Each row is a point. The points of each table are mixes of a few directions, plus a little noise. Count the directions of each table, and those that both share. Where both have some left over, give the other angles between the two spaces (their principal angles), to ten degrees, smallest first.

First (4 x 3)
[[ 0.7 -0.3 -0.1]
 [-7.5  2.9  0.6]
 [ 6.9 -2.8 -0.6]
 [-0.3  0.2  0.0]]
Second (7 x 3)
[[  1.4   2.0   5.8]
 [ -0.1  -0.5  -1.2]
 [ -0.4  -0.6  -2.4]
 [ -2.4  -3.5 -10.7]
 [  0.7   1.1   3.3]
 [  0.4   0.5   1.7]
 [  0.7   1.4   3.6]]
Directions: first 1, second 1, shared 0; angles 90

First (7 x 4)
[[-4.8 -4.6  4.9 -0.6]
 [ 2.5  2.3 -2.4  0.3]
 [-3.9 -3.9  4.2 -0.5]
 [ 0.0 -0.1 -0.1  0.0]
 [-2.4 -2.3  2.5 -0.3]
 [ 2.8  2.7 -2.9  0.5]
 [ 6.0  5.6 -6.1  0.7]]
Second (5 x 4)
[[-2.7  1.2 -0.7 -1.2]
 [-2.5  0.1 -2.5  2.9]
 [-3.5  1.0 -1.9 -0.7]
 [-0.1 -1.6 -2.9 -1.2]
 [ 8.9 -1.1  7.9 -0.1]]
Directions: first 1, second 3, shared 0; angles 70

First (7 x 8)
[[  1.4  -0.9  -0.2   0.5  -2.4   4.8  -2.7  -0.1]
 [  0.9  -1.3   0.5   3.3   0.3   4.7  -1.1  -1.3]
 [  0.8  -1.2   0.3   3.3   0.6   4.8  -1.4  -1.4]
 [ -2.3   1.5   0.2  -1.9   3.6  -8.5   4.3   0.8]
 [ -2.8   3.1  -0.8  -7.6   0.4 -13.4   4.3   3.3]
 [  1.3  -1.1   0.0   1.6  -1.6   4.9  -2.3  -0.7]
 [  0.7  -0.6   0.0   0.8  -0.7   2.5  -1.2  -0.3]]
Second (8 x 8)
[[ 0.7  0.5 -0.7 -3.4 -3.8  0.1 -1.8  1.6]
 [-2.0 -1.3  2.1  9.8 10.8 -0.3  5.4 -4.3]
 [ 1.0  0.8 -1.1 -5.1 -5.3  0.1 -2.8  2.1]
 [-0.5 -0.2  0.6  2.2  2.4  0.0  1.3 -0.9]
 [ 0.6  0.4 -0.6 -3.1 -3.5  0.1 -1.7  1.3]
 [ 1.1  0.6 -1.0 -4.8 -5.3  0.1 -2.7  2.1]
 [-1.5 -1.2  1.5  7.2  8.0 -0.2  4.1 -3.1]
 [ 0.5  0.5 -0.6 -2.7 -3.0  0.2 -1.6  1.3]]
Directions: first 2, second 1, shared 1

First (7 x 9)
[[-1.2 -0.1  1.4  0.1 -0.9 -0.8 -3.0 -1.7 -0.6]
 [ 4.9  0.2 -6.3 -0.2  4.0  3.6 12.7  7.0  2.6]
 [-1.1 -0.1  1.5  0.0 -0.9 -1.0 -3.2 -1.8 -0.6]
 [ 2.9  0.1 -3.7  0.0  2.4  2.2  7.5  4.2  1.5]
 [-3.5 -0.2  4.4  0.2 -2.7 -2.6 -9.0 -5.0 -1.9]
 [-1.5  0.0  1.9  0.1 -1.2 -1.0 -3.7 -2.1 -0.8]
 [-0.6 -0.1  0.6  0.0 -0.5 -0.3 -1.6 -0.7 -0.3]]
Second (8 x 9)
[[-0.7  2.7  1.7 -2.2 -0.6  0.9  1.5 -1.0 -3.4]
 [ 1.2  1.0 -1.5 -0.2  2.1 -1.0 -0.5 -2.3  1.6]
 [-5.1 -1.1  2.9 -4.5 -5.4  5.1  2.6  2.8 -7.8]
 [ 1.3 -5.4 -2.8  4.6  1.7 -0.4 -1.8  1.8  5.2]
 [ 1.8  3.5  1.7  0.9 -1.0 -6.7 -3.3  1.4  4.4]
 [-1.8 -5.3 -0.7  1.4  5.6 -3.2 -1.9  1.1  2.6]
 [-1.2  2.5 -1.6 -5.2 -5.3  6.1  2.3 -2.4 -4.9]
 [ 4.5  2.1  0.4  5.2  2.8 -0.6  0.9 -1.3  2.5]]
Directions: first 1, second 5, shared 0; angles 60

First (9 x 12)
[[ 1.8  0.1  0.1  1.5 -2.6 -1.2 -0.1  0.4  1.8 -2.2 -0.5 -4.2]
 [ 5.7  3.8 -0.8  3.3  1.2 -1.5 -0.7  2.4  3.0 -6.1  0.6 -5.3]
 [-7.7 -6.6  1.5 -2.4 -3.2  1.3 -0.5 -1.9 -4.2  7.6  0.9  4.5]
 [ 6.0  5.7 -1.5 -0.8  2.7 -0.7  2.2 -0.3  3.8 -5.4 -3.6 -1.1]
 [ 0.6  1.0 -0.2  1.4  2.5  0.2 -1.1  1.4 -0.7 -0.9  2.0  0.3]
 [-8.9 -8.5  2.1 -1.1 -5.4  0.7 -1.8 -1.0 -4.7  8.1  2.4  2.3]
 [ 0.2  0.6  0.0 -0.5  1.1  0.2  0.2 -0.2  0.0 -0.2 -0.5  0.7]
 [ 2.0  0.6  0.0 -2.2 -4.5 -1.2  2.7 -2.3  3.8 -1.8 -5.0 -2.8]
 [ 0.3  3.0 -0.8  0.7  8.4  1.8 -1.7  1.8 -3.3  0.4  3.4  5.4]]
Second (10 x 12)
[[-2.8 -2.4  0.5  3.5  2.1  0.5 -3.6  2.8 -3.9  2.1  6.2  0.4]
 [ 3.7  4.2 -1.0 -4.8  0.1  0.0  4.6 -3.3  4.3 -2.6 -7.4  1.6]
 [-4.2 -3.0  0.7  5.2  4.5  1.0 -5.6  4.4 -6.4  3.3  9.7  1.7]
 [ 3.1  2.0 -0.4 -3.8 -4.0 -0.9  4.2 -3.3  4.9 -2.5 -7.3 -1.7]
 [-1.1 -1.7  0.4  1.4 -1.3 -0.3 -1.2  0.8 -0.8  0.6  1.8 -1.5]
 [ 0.1 -1.4  0.4  0.1 -3.8 -0.9  0.4 -0.6  1.4 -0.4 -1.3 -2.9]
 [ 3.3  3.4 -0.8 -4.2 -0.9 -0.2  4.1 -3.1  4.1 -2.3 -6.8  0.7]
 [-0.8 -0.6  0.1  1.0  0.9  0.2 -1.1  0.9 -1.3  0.7  1.9  0.4]
 [-4.0 -3.9  0.9  5.1  1.8  0.4 -5.2  3.9 -5.3  3.0  8.6 -0.3]
 [ 2.8  3.4 -0.8 -3.6  0.6  0.2  3.4 -2.4  3.0 -1.9 -5.4  1.6]]
Directions: first 3, second 2, shared 2
